Every row gives one point. Each copy is the shape, with its points in the same order, stretched, turned, moved and blurred by noise. Say if it was mirrored as well.
(in the rows, 128 means zero)

Shape (8 x 2):
[[143  79]
 [131 212]
 [134 140]
 [129  95]
 [121 157]
 [118  95]
 [186 125]
 [172  77]]
Copy 1 (8 x 2):
[[ 90 142]
 [208 118]
 [145 126]
 [101 131]
 [158 116]
 [ 98 123]
 [135 184]
 [ 88 172]]
Copy 1 is: mirrored
Copy 2 (8 x 2):
[[169  87]
 [ 99 195]
 [137 137]
 [151 103]
 [115 143]
 [135  89]
 [186 158]
 [201 103]]
Copy 2 is: only turned
Copy 3 (8 x 2):
[[ 73 164]
 [196  77]
 [130 120]
 [ 89 141]
 [138  98]
 [ 81 132]
 [142 173]
 [ 92 184]]
Copy 3 is: mirrored

Shape (8 x 2):
[[201  83]
 [153 161]
 [124 105]
 [129 137]
 [205  77]
 [109 153]
 [ 99 130]
 [112 121]]
Copy 1 (8 x 2):
[[ 70  48]
 [ 75 138]
 [129 107]
 [110 133]
 [ 74  39]
 [122 157]
 [141 144]
 [135 127]]
Copy 1 is: mirrored
Copy 2 (8 x 2):
[[123 203]
 [157 126]
 [106 138]
 [129 114]
 [119 210]
 [131  92]
 [110  93]
 [113 110]]
Copy 2 is: mirrored

Shape (6 x 3):
[[106 171 113]
 [118 159  84]
 [153  77 176]
 [143 176  95]
 [107 150 111]
 [144  59 144]]
Copy 1 (6 x 3):
[[133 152  66]
 [143 120  57]
 [151 101 193]
 [167 148  60]
 [132 134  80]
 [142  70 173]]
Copy 1 is: only turned
Copy 2 (6 x 3):
[[135 179 127]
 [136 176  98]
 [120  68 149]
 [164 178 104]
 [120 174 129]
 [102  65 109]]
Copy 2 is: only turned
Copy 3 (6 x 3):
[[ 92 173 121]
 [110 158  90]
 [143  66 181]
 [ 87 141  97]
 [117 156 123]
 [170  71 157]]
Copy 3 is: mirrored

Shape (8 x 3):
[[ 76 130  74]
 [104 113 152]
 [166  92 140]
 [160 116 115]
 [170 130 156]
 [ 87  85 142]
 [ 39  86 116]
 [173 123 133]]
Copy 1 (8 x 3):
[[ 67 148  63]
 [102 129 149]
 [160  97 135]
 [154 119 108]
 [177 133 148]
 [ 72 102 138]
 [ 21 108 112]
 [177 123 124]]
Copy 1 is: only turned
Copy 2 (8 x 3):
[[104 108  63]
 [109 100 137]
 [162  85 162]
 [159 103 131]
 [164 130 165]
 [ 88  77 138]
 [ 41  66 102]
 [176 112 147]]
Copy 2 is: only turned
Copy 3 (8 x 3):
[[ 99 163  48]
 [108 118 131]
 [155  91 119]
 [163 115  94]
 [170 117 140]
 [ 91 105 117]
 [ 53 127  79]
 [185 120 118]]
Copy 3 is: only turned

Shape (7 x 4):
[[144 105  63 137]
 [157 113  71 172]
 [125  82 152 133]
 [141 119 161 160]
 [150 110  75 129]
 [ 47 143 181 104]
 [175 113 145 118]]
Copy 1 (7 x 4):
[[108 164  69 162]
 [117 134  76 196]
 [136 144 148 136]
 [144  90 140 163]
 [115 153  71 146]
 [ 61  83 171  83]
 [167 111 113 124]]
Copy 1 is: mirrored
Copy 2 (7 x 4):
[[129  79  92 121]
 [135  85  93 162]
 [146  88 186 121]
 [145 118 188 169]
 [134  93 102 115]
 [ 66 157 243 100]
 [179 127 153 125]]
Copy 2 is: only turned

Shape (10 x 6):
[[ 75 128 184  90 147 132]
 [175 126 142 146 114 101]
 [124  80 152 129 179  94]
 [149 158 190 182 182 139]
 [ 83 118 138  75 137 169]
 [ 88 162 102 163 168 102]
 [ 88 104 187  78  99 163]
 [ 93  79 171 119  81 105]
 [154 137 135 181  99 103]
 [138  85 115 140 107 163]]
Copy 1 (10 x 6):
[[ 86  87 105  62 140 130]
 [152  79 130 178 117  98]
 [130  81 170 117 196 122]
 [113  91  62 172 199 137]
 [ 96 119 124  59 104 167]
 [ 77 166 125 155 166 110]
 [ 84  56 111  62  88 157]
 [ 80  39 162 115 101 119]
 [112  86 126 208 110 107]
 [123 102 163 154  92 178]]
Copy 1 is: mirrored
Copy 2 (10 x 6):
[[155  85 138 108 199 148]
 [139 134 146 162 103 104]
 [145 107 124 139 176  54]
 [148 145 148 226 196 113]
 [123 119 147  69 184 159]
 [119 150  59 158 166 129]
 [124  75 185  88 171 167]
 [106  51 152 109 126 129]
 [110 128 129 184  95 123]
 [ 74 138 164 111 124 115]]
Copy 2 is: mirrored
Copy 3 (10 x 6):
[[ 71 132 160  57 132 149]
 [137 119 166 137 127  88]
 [112 118 147  81 198  97]
 [ 43 101 199 147 154  85]
 [ 88 112 132  83 118 196]
 [ 49 131  83 119 140  92]
 [102 144 183  73 118 189]
 [139 188 167  80 147 138]
 [117 153 157 162 125  85]
 [129 131 151 156 153 171]]
Copy 3 is: mirrored
Copy 4 (10 x 6):
[[ 96 140 194  89 153 113]
 [165 167 108 154 148  93]
 [150 127 190 159 129  99]
 [141 188 171 169 193 148]
 [121 104 165  74 153 141]
 [114 169 151 151 101 168]
 [103 104 152  76 187  96]
 [ 98 111 125 126 150  62]
 [140 169  82 172 149 107]
 [156  88  95 146 167 124]]
Copy 4 is: mirrored

Shape (10 x 6):
[[ 88  86 128 128  71 138]
 [ 62 102 110 103 169 136]
 [119 122 104  42 173 113]
 [137 158 165 138 103 107]
 [ 86 193 123  80  87 137]
 [223  96 140 114 100 187]
 [ 99 120 131 134  75 151]
 [120 102 184 112 131 117]
 [ 84 113 110 108 103 134]
 [ 90  86 114 117 149  99]]
Copy 1 (10 x 6):
[[ 90 102 184 152 124 106]
 [ 85 126 150  88 197 110]
 [151 132 137  78 199  73]
 [147 151 156 129 100 143]
 [133 198 157 164 156  91]
 [192  57 162 169 153 156]
 [ 95 127 172 171 135 110]
 [132 119 200 104 127 124]
 [ 97 118 165 142 158  92]
 [102  99 148  87 156 100]]
Copy 1 is: mirrored
Copy 2 (10 x 6):
[[ 95  45 115 142  97 105]
 [ 69  90 129  82 177 100]
 [134 109  98  27 155  98]
 [164 125 146 152  91  96]
 [ 88 146 122  84  49 110]
 [215  72  82 136  99 195]
 [100  80 121 152  84 121]
 [154  68 167 113 124 102]
 [ 87  83 107 112 115 104]
 [112  71 118 107 172  75]]
Copy 2 is: only turned
Copy 3 (10 x 6):
[[ 71 105 127 100 100  99]
 [ 76 119  88 112 198  98]
 [ 74 146 136 176 214 135]
 [157 148 151 131 117  88]
 [ 76 218 153 119 127  94]
 [159 106 147 138  96 225]
 [ 94 135 124  97  96 107]
 [129 101 159 109 160 106]
 [ 67 134 114 118 133 103]
 [ 89  95  99 142 175  86]]
Copy 3 is: mirrored
Copy 4 (10 x 6):
[[ 89  95 119 133 106 179]
 [102 192 151 127  86 137]
 [141 186 167  49  90 111]
 [ 92 109 156  95 184 132]
 [ 66 153 118  51 162 173]
 [222  74 155 104 169 181]
 [ 90 109 113 130 141 181]
 [106 112 201 108 128 138]
 [ 94 142 121 110 107 160]
 [105 149 150 126  89 108]]
Copy 4 is: mirrored

Shape (14 x 8):
[[104 111 106  93 125  95 189 137]
 [ 81 102 174 170 100 139 134 170]
 [143 113 118 192 117 108 108 120]
 [ 63 166 151 103 135  78 148  71]
 [116 167 130 195 141 162 163 124]
 [ 99  94  85 101  64  82 161 137]
 [ 83 114 115  85 143 104 148  95]
 [145 193  81 120 122 147  93 103]
 [157 177 185 184 103 183  88 100]
 [133 154 181  85 142  68 159  79]
 [ 57 112  93 115  92 124 187 157]
 [160 177 109 124 172 180  79 161]
 [147 146 172 122 158 126 111 159]
 [157  93 161  95 146 173 101 129]]
Copy 1 (14 x 8):
[[113 109 114 126 114  66 157 140]
 [ 73 113 156 163  61 157 125 158]
 [135 104  82 144  58 169 117 110]
 [ 73 170  99  90  93  79 122  69]
 [104 168  99 153  99 184 174 109]
 [133  73 117 175  91  47 117 124]
 [ 86 113  96 100 125  85 123 103]
 [163 166  67 138 149 160  93  83]
 [139 156 141 135  93 240 107  64]
 [122 149 132  47  83  93 139  70]
 [ 84 115 121 187 117  63 152 153]
 [155 169  84 109 156 206  99 153]
 [129 151 134  81  97 168 117 156]
 [121  82 150  93 141 181 104 131]]
Copy 1 is: mirrored
Copy 2 (14 x 8):
[[145 106 109  95 109  59 143 131]
 [107 135 158 177  78 128 133 174]
 [136 140  92 210 126 105 128 118]
 [108 142 156 115 100  47 165  60]
 [101 175 101 165 133 131 192 138]
 [163  97  87 121  54  65 129 125]
 [116  98 121 102 109  73 142  88]
 [128 178  63 129 123 139 136  57]
 [141 192 143 192 130 199 157  89]
 [167 141 172 114 149  52 148  63]
 [112 113  98 103  50  83 159 160]
 [107 181  82 125 169 176 103 105]
 [133 166 152 138 163 122 103 123]
 [146 101 137 131 154 180 108 106]]
Copy 2 is: only turned
Copy 3 (14 x 8):
[[146 101 152  93 184  62 141 117]
 [ 94 134 170 175 147 113 146 158]
 [ 97  95  92 175 118  99 124 113]
 [ 81 133 197  84 144  44 112  60]
 [ 80 143 103 106 136 131 175 102]
 [159 102 140 162 205  62  99 115]
 [103  89 168  78 171  63 106 108]
 [116 145  93  89 118 133  73  84]
 [ 81 141 145 147  71 193 111  90]
 [128  96 210  82  97  63 123  60]
 [129 136 143 120 222  75 133 135]
 [109 143  90  64  81 157  96 153]
 [119 129 160 100  73 117 126 145]
 [117  69 172 103 106 159 101 160]]
Copy 3 is: mirrored

Shape (11 x 8):
[[136 159 139 167 119 109 130  97]
 [123 144 140  91 149 177 112 134]
 [114 123 147 173 137 188 138 152]
 [164 127 154 169 119 178 102 129]
 [149 118  69 145 195  64 112 129]
 [130 124  54 122 140 140 101 129]
 [165  77 139 131 117 196 186 143]
 [133 137 125 138 133   7 114 118]
 [155 154 135 149 132 123 186 131]
 [121  72 104 138 143 187 169 115]
 [148 130 145 148 153 154 112  93]]
Copy 1 (11 x 8):
[[147 182 139 151 127 108 120 114]
 [108 143 134  89 174 157 125  87]
 [ 78 169 139 127 182 132 124 164]
 [141 168 150 106 182 116 102 156]
 [185  96  70 206 167 139 112  91]
 [137 127  50 119 153 149 121 119]
 [106 106 153  87 181 106 173 196]
 [185 111 137 206  92 127 101  86]
 [151 162 147 155 142 120 178 146]
 [ 79 113  97 101 183  84 155 153]
 [140 153 131 121 182 104 111  96]]
Copy 1 is: mirrored
Copy 2 (11 x 8):
[[149 165  88 175 112 141 134 111]
 [110 127 128 105 178 155 101 102]
 [120 109 110 163 152 178 102 169]
 [156 108  82 161 142 183  77 126]
 [156 161  47 141 209  68 173 129]
 [102 117  51 101 174 116 146 122]
 [177  78 133 110 149 200 141 166]
 [176 188  86 157 122  35 158 113]
 [174 175 111 136 133 163 155 153]
 [127  72 114 128 166 172 177 149]
 [147 127  95 165 163 163 119  90]]
Copy 2 is: only turned

Shape (12 x 9):
[[106 104 152 120 155 141 161 155 106]
 [122 120 124  90 122 150 113 144 105]
 [130 125 130 124 150 139 102 127 108]
 [127 129 139 150 140 154 114 110 106]
 [126 125 110 141 144 121 114 175 159]
 [135 125  54 128  79 123 208 204 124]
 [143 127 155 138 119 133 116 121 195]
 [129 117 139 132 144  90 125 113 151]
 [ 79  99 138 126  13  92 194 129 141]
 [128 153 126 111 145 138 128 109 150]
 [130  44 131 134 143 118 163 116 150]
 [156 134 157 114 128 130 123 134  99]]
Copy 1 (12 x 9):
[[162  88 170 151 127 132 144 150 122]
 [123 108 157 131 101 171 139 154 117]
 [127 109 129 140 120 151 132 123 119]
 [124 107 119 143 114 130 149 115 102]
 [103 122 142 171 103 117 100 138 146]
 [131 115 153 136  75  70  99 237 104]
 [ 96 133 131 151  79 111 159 105 171]
 [121 121 127 128 137 112 137 129 163]
 [ 92 102 201  79 110  67 179 197 117]
 [124 148 119 147 114 144 154 137 142]
 [129  53 134 142 134  99 158 159 170]
 [153 114 141 108  94 139 138 125 117]]
Copy 1 is: only turned
Copy 2 (12 x 9):
[[133  99 122 156 165 139 161 127  93]
 [167  98 153 113 118 120 155 139  88]
 [158 127 137 125 110 123 113 141  96]
 [133 115 129 153  97 112 106 125  82]
 [132 138 117 130 105 174 134 165 144]
 [147 131  75 149  95 165 249  90 187]
 [111  86 170 148 107 156  91 144 164]
 [116 129 129 112 148 120  94 138 150]
 [ 46 107 198 116 132 120 224  55 163]
 [143 102 132 109 105 150  90 111 129]
 [ 84  59  98 142 153  93 155 157 152]
 [176 127 155 148 143 109 124 127 113]]
Copy 2 is: only turned

Shape (16 x 11):
[[199 117 134 128 135 154  92 136 102  79 141]
 [148 118 141 126 137 151 153 137 106 155 128]
 [110 193 141  38 141 133 117 111  59  79 131]
 [ 92  39 145 129  84 135  89 155 129  96  58]
 [186 173 136 132 112 106 102  80 122 148 141]
 [105 199 167  86 103  58 155 101  87  72 168]
 [178 152 118 146 130 164 136 165 171 167 182]
 [107 157 140 108  83  90 161 130 131 110 126]
 [178 136 126 148 113 172  49 125 172  83 141]
 [ 83 184 127 178 171 160 119 111 164 148 130]
 [169 115  66 112 159 121 115 156 114 154 140]
 [147 137  99 134  75 134 185 111 134 150  71]
 [148  79  59 148 152 141 118  84  48  71 115]
 [165 134 152 145  70 146  97 187 124 116 130]
 [100  49 129 105  79 185 148 130  99 115 116]
 [152 113 114 123 207 139 143  82  94  82 128]]
Copy 1 (16 x 11):
[[142 106 112 129 126 103  71 172  82 142 137]
 [153 115 116 126 145 125 138 110  91 145 134]
 [181 140 102  48  91 167  80  92  54 118  87]
 [ 72  77 124 152  74  94 164 150 118 180  98]
 [130 166 133 103 137 114  61 110 138 143 139]
 [150 182 109  15  91 122 110 131  95 100 117]
 [135 127 164 137 166 139 115 154 138 111 170]
 [130 169 125  69 113 124 142 143 129 134 111]
 [ 87 115 152 168  96 108  50 182 132 135 111]
 [152 155 185 167 102 112 144 101 128 100 111]
 [158  76 152 104 157 109 111 138 136 157 140]
 [140 176 106 120 168 137 161 128 138 181  91]
 [186  77  76 134 119  64 108 123 121 142  76]
 [123 137 130 133 104 131 115 196 115 158 165]
 [111  75  52 127 111 144 171 104 104 123 100]
 [170 105 116 125 149  74 108 100  75 112  78]]
Copy 1 is: mirrored
Copy 2 (16 x 11):
[[183 141 206 172 129 129  62 156 161 115 138]
 [136 123 143 159 128 162 128 126 150 158 113]
 [172 199 162 155 178 157 165 157 111  61 103]
 [ 85  39 172 109  76 158  97 137 117  41 137]
 [214 167 130 152  97 104  93  89 140 171 117]
 [173 218 124 225 124 141 169 155  81 102 112]
 [109 178 125 133  82 122  73 119 196 192 123]
 [129 163 119 184  90 138 151 126 116  93 128]
 [130 148 194 124 103 103   7 108 150  92 151]
 [ 90 145  76 106 174 118  66 131 128 154  56]
 [169 119  94 110 106 118 133 166 180 149 159]
 [139 102  80 171  78 121 129  90 180  98 104]
 [211  93 103 174 181 159 110 168 150  90 177]
 [136 156 185 143  48 163  54 122 147 102 108]
 [102  90 154 159 121 208 132 100 146  70 180]
 [172 106 139 186 214 103 118 181 154 140 134]]
Copy 2 is: only turned
Copy 3 (16 x 11):
[[176  99  54 157 166 156 127 132 125  71  99]
 [156 103 140 142 149 159 153 136 121 123 123]
 [111 164  89 151 110 231 179 106 122  63 125]
 [119 127  62 180 134 165  82 125  89 170  31]
 [159 113 124 134 108 107 149  67 129  62 116]
 [ 62 113 101 122  51 194 180 104 167  52 140]
 [194  91 140  92 149 129 115 133 131 107 181]
 [102 120 143 143  71 171 125 114 150  90  97]
 [165 120  58 132 191 127  58  90 117  87 131]
 [ 96 133 150 140 194 105 130 117  96 114 177]
 [185 129 134 105 123 131 140 165  90  86  88]
 [150 128 202 184 129 154  94 112 131  94  61]
 [114  95 108 201 205 160 136 178  73  37  36]
 [185  95  90 149  91 149  94 121 114 116 141]
 [124  78 120 172 164 222 101 139  88 144  70]
 [111 120 104 155 208 157 180 151 134  62  86]]
Copy 3 is: mirrored

Shape (15 x 11):
[[121 189 158 133 151 104  87 137  89 101 170]
 [104  72 165 155 176  90 167 105 130 123 133]
 [ 58 145 127  60 129 131 180  87 152 177 108]
 [ 81  84  86 165 125  90  92 144 134 149 155]
 [122 175 133 137 111 167 163  93 144  83 127]
 [101 162 144 118 171 135 152 164 141 181 156]
 [121 127 131 106 107 207 122  86  86 140 162]
 [191 128 145 162 157  73 104  97 119 187 106]
 [112 167 108 173 126 123 168 139 125  78  81]
 [131 132 139 177 140 123  64  45 117 137 146]
 [128 112 109  57 119 132 126 130 132 124  90]
 [117 159 124 110 183 147 116  95  72 225 123]
 [126 119 122 127 155 134 102  89 147 112 148]
 [ 98 120 159 125 125 154  52 162 153 134 130]
 [200 165 159 100  57 145 168 123 130 133 141]]
Copy 1 (15 x 11):
[[188 191 127 110 109 154 197 159 100 104 130]
 [143  81 143 110 152  98 126  76 167  82 108]
 [115 160 123 138  90  87  67  84 157 162 114]
 [119 137 132 151 176 139 116 172 204  65 136]
 [141 128 132 175 107  81 135 137  37 112 155]
 [163 147 166 111 105 163 141 134 167 154 164]
 [122 172  77 121 137 120  91 129  76  95 201]
 [139 109 104 171 153 170 190  35 171 114 138]
 [114 120 167 172 152  83 170 154  91 127 118]
 [164 163  95 190 156 147 131  66  83  33 148]
 [102 114  82 132 137 103  98 147 149 174  99]
 [152 210 111 126 153 175 123  53 164 144 180]
 [172 123 106 163 143 125 107 123 106  88 138]
 [119 132 118 125 135 186 106 164 118 101 102]
 [ 94  94  84 142  66 106 187 130  88 153 180]]
Copy 1 is: mirrored
Copy 2 (15 x 11):
[[ 57 157 195 150 154 134 102 170 107 108 134]
 [ 99  95 152 124 101 106 176  81 109 141  98]
 [126 189 170 108  96  70  87  49 145 160 113]
 [ 98 167 139 172  64  97 115 112  50 116 139]
 [116 173 128 160 159 132 146 111 172 119 134]
 [104 164 172  83 110  59 121 130 117 132 157]
 [ 90 172 169 142  81 190 126 104 167 160 177]
 [132  82 137 132 156 157 106 102  74 129 150]
 [ 80 143  85 147 178 113 135 101 128  79  82]
 [ 78 132 156 205 138 184 124 107  90 147 191]
 [129 136 120 133  76 135  63 103 156 168  83]
 [ 70 141 174  91 126 138  66  85 118 138 207]
 [101 125 137 178 105 128 116 127 138 151 140]
 [ 87 153 128 150 109 141 100 160 109 201 109]
 [189 159 153 102 147 182 153 127 163 115 118]]
Copy 2 is: only turned
Copy 3 (15 x 11):
[[132 114  38 182 100 102 102 132  71  79 145]
 [100  56 157 196 107 140 149  58 177 142  81]
 [ 29 145 132 109  61 161 144 194 159 167  32]
 [ 83 118 125 133  88 114  87  29 130 147 138]
 [137 122 102 113 166 200 100 188 118 104 111]
 [ 97 111 118 173  24 136 119 157 158 137 156]
 [174  88  60  64  95 143  90 167 118 162  62]
 [163 122 104 183  79 148 232  59 104 160 142]
 [115 148 143 185 196 168  92 164 100 141 157]
 [161  92  35 143 106 199 138  65  99 115  90]
 [131 175 135 102 116  81 135 145 133 151  50]
 [128 123  50 173  26 141 161 165 132 219  86]
 [146 117  83 133 116 155 118  85 160 103  84]
 [171 120 118 142  34 118  63 111 101  83 105]
 [168 123 125  43 118 137 181 174  66 117 145]]
Copy 3 is: mirrored
Copy 4 (15 x 11):
[[118 135 107 129  99  36 117 170 106 119 115]
 [154  91 181 123 113 146 158 128  76  68 144]
 [140 150 152  72 211 124 185  83  89 169 102]
 [ 72  96 164 147 166 118  92 149 141 112 152]
 [142 164 103 159 110 121 191 124 111 156  92]
 [170 149 109  74 190  92 154 156 113 122 168]
 [104 117  67 172 174  62 165 105  93 109 111]
 [160  98 136 144 107 101 105  65 186  58 172]
 [175 158 147 182 102 142 149 168 153 152  71]
 [ 71 136 143 196  92  64 121  85 134  66 157]
 [120 100 100 104 166 137 127  94 135 128  43]
 [163 126 118 126 206  28 151 105 142  83 155]
 [ 86 129 126 138 120 106 154 118 126  85 121]
 [ 95 149 105 116 165 100  77 145 108  83 119]
 [160 101  24 129 120 127 147  71 127 155 102]]
Copy 4 is: only turned
